Each row is a point. The points of each table are mixes of a few directions, plus a little noise. How many directions does each table use, and how many do they share? Where both have some left over, give the other angles between the two spaces (their principal angles), to ten degrees, smallest first.

First (4 x 2):
array([[-19,  24],
       [-19,  23],
       [ 44, -57],
       [ -8,  10]])
Second (4 x 2):
array([[-37,  47],
       [ 36, -46],
       [  3,  -4],
       [ -1,   0]])
Directions: first 1, second 1, shared 1

First (8 x 4):
array([[ 24, -31,  -7, -24],
       [ 33,  28,  -9,  15],
       [-48,  25,  15,  22],
       [ -3, -27,   1, -18],
       [ 34, -31, -12, -26],
       [-71,  41,  23,  39],
       [ 27,  45,  -6,  27],
       [  7, -52,  -3, -38]])
Second (5 x 4):
array([[-31,  10,   9,  11],
       [ -2,   1,   1,   1],
       [ 57, -19, -17, -21],
       [-78,  26,  23,  29],
       [ 55, -18, -16, -20]])
Directions: first 2, second 1, shared 1

First (7 x 8):
array([[-20, -35, -30,  13, -41, -18,   8, -13],
       [ -2,   6, -20, -15, -83,  12, -33,   8],
       [ 15,  26,  21, -10,  27,  13, -11,  10],
       [ 13,  29,  16, -15,  -7,  17, -22,  13],
       [ -2, -18,   8,  17,  58, -16,  30, -11],
       [-13, -44,   2,  31,  99, -33,  60, -26],
       [ 13,  35,   1, -23, -52,  24, -40,  19]])
Second (8 x 8):
array([[   9,    9,   21,    2,   58,    1,   13,    2],
       [  -3,   -3,   -8,   -1,  -21,    0,   -4,   -1],
       [ -28,  -28,  -66,   -8, -180,   -2,  -40,   -5],
       [  -6,   -5,  -12,   -2,  -33,    0,   -8,   -1],
       [   9,    9,   23,    3,   61,    1,   14,    2],
       [   9,    9,   21,    3,   57,    0,   13,    2],
       [   2,    2,    5,    1,   13,    0,    3,    0],
       [   7,    7,   17,    2,   46,    1,   10,    1]])
Directions: first 2, second 1, shared 1

First (11 x 11):
array([[   9,  -21,   19,   -8,   76,    1,  -15,  -16,  -29,    8,    4],
       [  86,    1,   13,  -74,  -24,   75,  -47,   25,  -40,  -34,   11],
       [  44,  -17,   23,  -40,   55,   33,  -36,   -4,  -41,   -8,    9],
       [ -38,   10,  -13,   33,  -26,  -30,   28,   -1,   30,   11,   -6],
       [ -35,   19,  -22,   32,  -66,  -25,   32,    8,   39,    4,   -9],
       [ -19,   -3,    0,   15,   11,  -17,   11,   -6,    7,    8,   -2],
       [  44,  -11,   15,  -40,   29,   35,  -31,    4,  -33,  -12,    8],
       [ -12,   15,  -14,   13,  -50,   -7,   15,   10,   23,   -2,   -5],
       [ -41,    0,   -6,   34,    7,  -33,   23,  -10,   20,   14,   -5],
       [ -31,  -23,   14,   25,   89,  -33,    4,  -28,  -10,   23,   -1],
       [  -6,   29,  -25,    7, -102,    3,   20,   22,   33,  -13,   -6]])
Second (9 x 11):
array([[ -8,   8,  -8, -57,  21,   2, -11, -21, -42,   3, -10],
       [ -4,  12,  38,  10, -17,  13, -13, -45,  -3,  -4, -30],
       [ 45, -10,  65,  24,  22,  39, -37, -43,  -9, -17, -12],
       [  2,  41, -61,  28, -41, -50,  27, -67, -17, -29,  32],
       [-25,  24, -70, -20, -22, -44,  30,  -8, -15,  -3,  22],
       [-41, -14,  -3,   5, -19,  -4,  21,  73,  48,  29, -14],
       [ 13, -13,  -5, -26,  31,   9, -10,  20, -16,   3,  11],
       [ 21, -44,  64,  50,  17,  41, -15,  70,  58,  15,  -8],
       [ -4,  -3, -22, -14,   6,  -9,   7,  20,  -3,   5,  11]])
Directions: first 2, second 4, shared 1; angles 90
